Each row is a point. Each copy is the shape, with its points in the same order, turned, moved and blurred by noise. Some copies are also mirrored. Which?
In the rows, zero is written as 128.

Shape, 6 rows:
[[ 59 120 115]
 [143 104  85]
 [159 138 148]
 [108 121 162]
 [123  81 103]
 [158 129 103]]
Copy 1 (6 x 3):
[[128 150  71]
 [ 94 159 144]
 [127  84 153]
 [154 112 122]
 [122 165 141]
 [ 86 119 154]]
Copy 1 is: only turned
Copy 2, 6 rows:
[[ 95 174  78]
 [ 95 137 161]
 [165 124 142]
 [143 129  89]
 [ 84 120 132]
 [129 139 166]]
Copy 2 is: mirrored

Shape:
[[118 123  79  89]
 [159 148 176 133]
 [125 104 122 167]
 [108 133  95 112]
 [177 174 151 122]
 [ 93 144 133 118]
 [126 123  82 164]]
Copy 1 (7 x 4):
[[120 105  96 114]
 [129 172 188 102]
 [158 118 167 155]
 [122 118 110 134]
 [141 191 156  87]
 [ 94 143 137 146]
 [171 120 124 155]]
Copy 1 is: only turned
Copy 2, 7 rows:
[[178  78 126 154]
 [ 97 160 110 157]
 [158 150 127 101]
 [155  85 135 131]
 [100 149 137 188]
 [118  94 120 122]
 [174 126 161 110]]
Copy 2 is: only turned

Shape (13 x 8):
[[178 168 120 137 152 111 144 111]
 [152 124  72  95 121 182 119 103]
 [181 121  70 173 156 115 117 113]
 [163 215 154 116 146 145 152 121]
 [ 82 112 170 150 140 133 108  99]
 [184 112 123 112 129 137 136 132]
 [171 161 122 138 142 159 149  98]
 [122 155 155 132 118 112 167 131]
 [152 123 134 124 155 121 118  75]
 [ 95 166 134 121 134 101 123  93]
 [164 125 131 137  96 113 103 103]
 [156  95 113 117 142 161  96 129]
 [119  83 100 109 108 171  98 174]]
Copy 1, 13 rows:
[[ 87 124  80  92 115 117  85 139]
 [124 149 176  84  78 139  96 105]
 [136 115 109  35 124 105  91 150]
 [ 58 131  72 135  91 124 100  97]
 [174 116 101 151 129 151 152 118]
 [108 140 149 104 142 117  71 117]
 [105 142  93  97  98 128  87  96]
 [ 93 151  85 137 150 140 138 124]
 [147 122 105 116 111 146  82 151]
 [119 127  96 143  95 152 151 157]
 [142 155 121 118 120  88 103 145]
 [144 110 167 103 122 119  93 107]
 [137 123 205 104 142 105 148  90]]
Copy 1 is: mirrored
Copy 2 (13 x 8):
[[147  85 122 163  81 132 131 161]
 [134 102 161 128  90  77 155  81]
 [181  85 119 161 100  65 111 146]
 [123 104 123 165  53 185 141 134]
 [154 184 138 172 153 129 165 137]
 [135  93 163 119 108 112 112 140]
 [147  93 152 173  76 129 130 122]
 [ 99 126 121 171 127 157 126 149]
 [158 116 155 153 113 108 167 160]
 [115 145  96 173 112 127 181 149]
 [122 142 152 147  94  85 124 166]
 [166 125 157 108 117  94 129 112]
 [130 149 139  87 146  89 112  73]]
Copy 2 is: only turned
Copy 3 (13 x 8):
[[135 122 111 132 162 193 126 115]
 [198 107 143 123 111 136 165  81]
 [120 104 108 122 153 191 156  56]
 [176 136 133 154 162 168  75 151]
 [ 93 123 171 168 133  92 140 115]
 [143 123 132  80 150 155 152 124]
 [155 109 156 127 153 169 119 100]
 [114 108 133 134 116 141 111 164]
 [136 129 152 151 169 154 164 117]
 [123 121 123 195 125 136 137 143]
 [129  90 117 123 172 109 152 118]
 [153 142 133 103 131 124 178  93]
 [155 127 108  88  82  89 168  95]]
Copy 3 is: only turned
Copy 4, 13 rows:
[[162  98  93 143 122 136  94 126]
 [134 123 132  92 158 124 114  51]
 [154  80 124  87 136 113  78 141]
 [144 104  67 198 132 135 125  99]
 [ 93 154 133 133  81  92 144 138]
 [129 118 130 127 120 158  74  92]
 [131  87  82 134 120 127 107  88]
 [117 126 107 164 112 161 144 140]
 [154 134 112 113  84 110 104 109]
 [151 150 110 143 116 114 162 139]
 [154  99 163 131  95 133 116 108]
 [109 132 155 111 128 110  77  89]
 [ 79 144 192 112 168 129 103  93]]
Copy 4 is: mirrored
